Rows are points. To make a cloud, some directions were put in groups of two or more. Within a group, all points are equally far from the middle, so they leave a hole (a ring in 2 directions, a hollow ball in 3). The other directions are filled evenly. Then the cloud was stretched, turned, moved and blurred a little. Count the holes, and give their numbers of directions, smallest first.

Cloud (19 x 3):
[[-1.1  6.5 -0.5]
 [ 1.6  5.0  0.5]
 [-0.6  6.4 -0.6]
 [-3.2  6.2  2.3]
 [-4.6  1.8 -3.1]
 [-2.7 -2.9  0.5]
 [ 1.3 -1.6  1.7]
 [ 3.4  3.8  1.9]
 [-3.4  4.8  2.2]
 [ 2.6 -2.1  0.8]
 [-0.8  4.8  4.0]
 [-3.2  3.5  3.3]
 [-2.3  6.2  2.6]
 [ 0.5 -1.8  5.2]
 [ 1.2 -1.7  5.7]
 [ 0.2  3.4  7.1]
 [ 2.4 -0.2  5.3]
 [-4.0  0.6 -2.1]
 [-4.5  3.2  7.4]]
Holes: 0

Cloud (56 x 6):
[[ 3.8 -1.0 -3.6  6.2  0.9 -0.5]
 [-3.8 -2.2 -7.3  2.5  0.2  2.4]
 [ 1.3 -1.9  3.5  5.7 -2.9  5.2]
 [-1.5 -5.1 -4.3 -2.1 -5.6  4.7]
 [ 1.7 -6.0  3.6  1.8 -5.4  0.0]
 [ 0.7  3.3 -6.3  2.0 -2.3  2.5]
 [-6.3  0.7 -0.6 -4.0 -3.6  5.8]
 [ 2.2  1.2 -1.3 -5.3 -6.0  4.7]
 [ 7.5 -5.5 -1.5  1.5 -0.2 -1.3]
 [ 1.6 -5.1 -1.6 -3.4 -2.2  4.4]
 [ 4.8 -1.7  3.0 -1.9  0.8  2.7]
 [-0.7  2.1  1.0 -0.9  4.3  5.8]
 [-1.0 -5.0  0.0 -1.6  0.8  5.2]
 [-1.5 -6.2 -2.8 -0.4 -3.0  5.3]
 [ 4.3 -0.7  3.3  0.1  0.2  1.9]
 [-3.7 -0.7  3.0  6.3 -3.0  5.9]
 [-1.9 -2.5 -0.6 -2.1  2.5  3.3]
 [-2.0 -2.4 -6.5 -0.1 -1.7  3.2]
 [ 1.8  3.5 -3.6 -4.2 -1.2 -1.5]
 [-6.0  0.8  0.1 -3.3 -6.6  1.3]
 [-0.4 -5.6  5.2 -0.1 -0.9 -1.9]
 [ 1.5 -2.0  1.9  7.4  0.5  1.4]
 [-3.3  0.9 -7.2  1.9 -0.5  5.6]
 [ 1.7  0.4 -7.0  0.3  0.0 -0.5]
 [ 5.4 -2.8  1.2 -0.2 -6.1  2.8]
 [ 2.8  0.1 -1.8  3.8 -2.8 -1.1]
 [-2.0 -4.3  3.2 -2.7 -6.3  0.5]
 [-3.9 -3.0  1.1 -3.1 -6.9  2.1]
 [ 1.2  0.3  3.5  4.5 -1.8  6.0]
 [ 1.6 -5.4 -5.1 -1.7 -4.6  4.3]
 [ 2.1 -1.0  5.9  1.8 -4.6  6.7]
 [-0.7 -4.6 -2.1 -3.2 -0.3  1.3]
 [-0.2  5.1 -1.7  2.9 -1.6  2.4]
 [-2.5 -6.5 -3.0  3.3 -0.2 -1.0]
 [-0.7 -1.8  3.8  5.2 -1.5  2.5]
 [ 1.0 -6.1 -0.1  7.4 -4.4  1.3]
 [ 5.6 -5.0 -4.0  1.8 -1.2  1.8]
 [-4.4 -1.9  1.3 -4.8 -6.0  1.5]
 [-1.2 -6.4 -2.1  2.1 -3.2 -3.2]
 [ 2.6 -1.6  0.2  0.7  4.2  3.7]
 [-1.7 -6.7  3.6 -3.5 -1.6  2.8]
 [-5.2 -0.6 -2.4 -3.7 -3.9  2.5]
 [-0.3 -9.2 -1.6  3.5 -5.9  0.5]
 [ 2.7  0.8 -4.5  4.6 -0.1  0.5]
 [ 5.3 -1.6 -5.2 -0.4 -1.9 -2.9]
 [-3.3  0.7 -1.1 -0.3 -3.0 -5.7]
 [-1.2 -5.2 -3.0  1.1 -5.3 -4.6]
 [ 2.6 -2.9  0.4 -2.9  0.0  4.8]
 [ 4.7 -3.9 -0.1  0.3  1.4  3.5]
 [ 1.4 -3.7 -1.2  8.0 -0.3 -2.8]
 [ 0.9 -5.7 -0.6  6.7 -5.1  0.8]
 [-3.6 -4.7  1.1  2.2  1.2  0.6]
 [-2.6 -2.6 -1.3  8.2 -1.9  1.0]
 [ 4.3 -2.4  0.3 -0.9 -3.5  5.7]
 [ 0.1  1.8 -3.4 -0.4 -2.8  6.6]
 [ 0.0 -5.3  0.1 -1.4 -0.5  7.3]]
Holes: 1 (2)

Cloud (83 x 8):
[[  0.7  -1.3   4.1  -2.3  -1.3   2.0  -6.7  -2.9]
 [  4.1   2.5   0.4   0.7   3.4  -0.3   2.9  -2.8]
 [ -0.8   2.0   5.4  -3.2   3.0  -1.3  -8.7  -4.1]
 [  1.1  -1.3   4.3  -0.8  -0.7  -5.0  -2.4  -1.8]
 [  2.4   2.5   3.7  -5.1  -1.8  -0.9   1.9   1.2]
 [  3.5   3.4  -3.0  -2.2   1.8  -3.4  -0.1   5.4]
 [  2.2   0.4  -3.0   2.3  -1.2   0.4  10.2  -1.8]
 [ -0.7  -1.4   0.5   0.0   0.3  -6.6  -3.4  -2.6]
 [ -0.4   9.9   1.6  -5.1  -1.0  -3.2   0.6  -0.8]
 [ -2.3   2.3   4.1  -5.8   1.4  -3.1  -9.6   3.4]
 [  2.9  -0.6  -0.6  -2.4   0.1   2.0 -10.0  -2.3]
 [ -1.1   2.1  -4.1  -5.1   2.3  -7.0  -4.8   1.2]
 [ -5.1   1.8   4.1   3.3  -0.7  -3.3   5.9   2.4]
 [ -2.4   7.9  -0.4  -1.9   4.9  -3.9  -4.8   0.7]
 [  3.6   5.7   1.8   1.7   3.6   1.9   0.7  -2.1]
 [ -1.8   6.3   3.5  -4.8  -0.2  -3.6   3.3   3.0]
 [  3.4  -1.1  -1.3   0.3  -1.3  -0.7  -4.3  -6.6]
 [  5.6  -4.6  -0.9   0.9  -2.0  -1.4  -3.0   2.8]
 [  3.9   4.4  -3.0  -6.1  -0.4  -4.1  -6.0   3.1]
 [  2.0   1.0  -4.2  -4.4   4.2  -2.6  -7.2   2.9]
 [ -1.0  -1.9  -0.6   5.5   1.5   3.3   1.0  -0.9]
 [  3.2   0.4  -4.8  -3.2  -4.5  -1.5  -8.7   1.7]
 [ -4.0  -2.5  -0.1  -0.7  -0.4  -0.2  -3.7  -1.5]
 [ -2.0  -1.3   5.3   0.1  -1.5  -1.0  -5.1  -3.4]
 [  0.4   7.2   3.4  -5.4  -2.6  -1.8   3.1   1.5]
 [  3.0   1.8  -3.7   2.0   4.7  -4.2   1.7   0.9]
 [ -3.9  -1.2  -3.0   0.0   4.8  -1.4  -6.7   2.6]
 [  2.1   1.0  -2.1  -1.9  -6.6   0.0   1.8   4.1]
 [ -5.0   4.9  -0.2  -1.0  -0.4  -2.4   3.8  -2.1]
 [ -7.6   1.3   4.5  -0.3  -0.3  -2.4   0.1   0.2]
 [  1.4   5.9   1.4  -6.5  -1.8  -6.0  -3.1   2.0]
 [ -4.5   4.0   2.9  -1.8   5.7  -3.5  -8.2  -1.7]
 [  0.3   2.1   3.0  -5.8   0.2  -3.1  -4.8   5.5]
 [  4.5  -4.6  -4.2   0.4  -3.1   2.6   1.7   1.3]
 [ -0.7   2.7  -2.7  -1.5   1.6  -8.3  -1.8  -0.1]
 [  5.8   6.1  -1.8  -2.3  -2.5  -3.6   2.4  -1.8]
 [  4.3   0.2  -1.9   1.5  -0.8   0.4  -3.2  -6.3]
 [ -1.0   1.7   1.3   2.1   3.1  -2.6   7.3   4.4]
 [  0.3   3.3  -0.7   1.2  -4.4  -1.5   6.7  -2.7]
 [ -1.6   0.7  -5.1  -1.1  -1.2  -4.4  -6.3   2.2]
 [  0.5   7.6   0.7  -6.3  -1.4  -3.8   0.4  -1.6]
 [ -0.1   2.5  -3.7   3.4  -0.6   0.8  -3.4   1.3]
 [ -0.2  -0.6  -5.8   5.3   2.2  -0.7  -0.4  -1.5]
 [  2.9   0.5   0.2  -2.1   0.4  -3.6  -7.5  -5.8]
 [ -1.3   4.6   0.4   1.6   3.8  -3.3   7.1  -1.7]
 [ -5.6   5.7   2.4   1.9   0.6  -5.2   0.0   1.1]
 [ -1.8   6.7   1.5  -6.1   2.9  -0.4  -4.4  -1.8]
 [  2.4   1.3  -4.0  -5.5   0.6  -1.3   2.0   4.5]
 [ -0.3   2.2   3.6  -6.2  -4.6  -3.9 -10.0   0.1]
 [ -2.7  -0.4   4.3   5.7   4.0  -1.0  -0.3   1.9]
 [  2.2   4.7  -7.0   0.4   4.3  -1.3   2.4   2.5]
 [ -0.3   9.3   1.7  -4.8   0.6  -4.0  -1.0  -2.6]
 [ -2.0   4.6  -1.1   4.1  -1.8  -0.6   4.3   3.8]
 [  1.4   9.0  -3.1   0.0  -2.4   0.1   2.8  -0.5]
 [  0.6   3.9   0.3   3.6   2.0   3.1   7.4  -3.7]
 [  2.6   7.4  -6.8  -2.1  -1.4  -1.4   1.9  -1.8]
 [ -2.0   2.2   3.2  -5.1   1.0  -6.3  -1.1   0.8]
 [  2.4   2.6   5.4  -0.4  -3.3   1.7   2.9  -1.8]
 [ -1.4   4.4   0.3   1.3  -0.3  -0.5   8.4  -3.6]
 [ -0.1   4.3   3.0  -4.8  -1.4  -0.8   4.3  -1.0]
 [  2.9   3.3   3.1   1.1   2.6   4.3  -0.4  -3.1]
 [  1.2   3.4  -3.6  -6.4  -1.5  -2.2   2.7   2.6]
 [  0.7  -3.2  -2.3   4.3   0.8   3.2  -0.5  -1.1]
 [  2.2   0.2   0.1  -6.9  -2.0  -3.4 -10.8   2.3]
 [  2.0   4.4  -6.5  -3.2   3.7   0.4  -1.5   1.4]
 [  0.2   0.1  -1.1  -4.3  -2.9   1.9  -3.1  -2.0]
 [  2.4  -0.5  -1.8  -2.9   5.6  -1.5  -6.4  -3.6]
 [  0.9   3.4  -4.0   1.3  -3.9  -2.9  -2.7   0.2]
 [ -2.1   7.2   4.3  -5.7   1.3  -5.1  -4.4  -1.2]
 [  3.3   1.2  -2.7   0.0   4.2   2.6   3.7   1.8]
 [  6.5   2.4  -5.8  -2.8  -5.5  -1.2   5.2   2.4]
 [  1.4   2.7  -2.2  -1.9   2.3  -6.8  -6.3  -2.4]
 [  1.6   2.7  -1.6  -0.2  -1.8  -0.3  -9.5   1.1]
 [  3.7   2.0   1.2  -1.1   2.4   0.0  -1.7  -6.2]
 [ -3.1  -2.0   0.3  -4.5  -0.7  -5.4  -5.9   4.6]
 [  5.6   6.4  -0.2  -1.3  -1.9  -3.1  -0.8  -1.5]
 [  2.9   1.8   2.0   0.5   1.7   4.5  -0.1  -3.6]
 [ -1.9   0.2  -2.1  -3.3   2.0   1.2   3.2   0.8]
 [  2.7   4.2  -3.0  -1.2   2.6  -3.6  -0.1   4.9]
 [  3.2   2.6   2.1   0.4   1.4  -4.4   1.1   0.0]
 [  1.0  -3.7  -6.7   1.7  -0.3  -2.8   5.8   7.0]
 [ -1.0   6.4  -1.3   1.2   3.4  -4.3   2.2   3.4]
 [ -1.1   1.7   3.7  -3.4  -2.9  -0.3  -7.1  -4.7]]
Holes: 2 (3, 4)
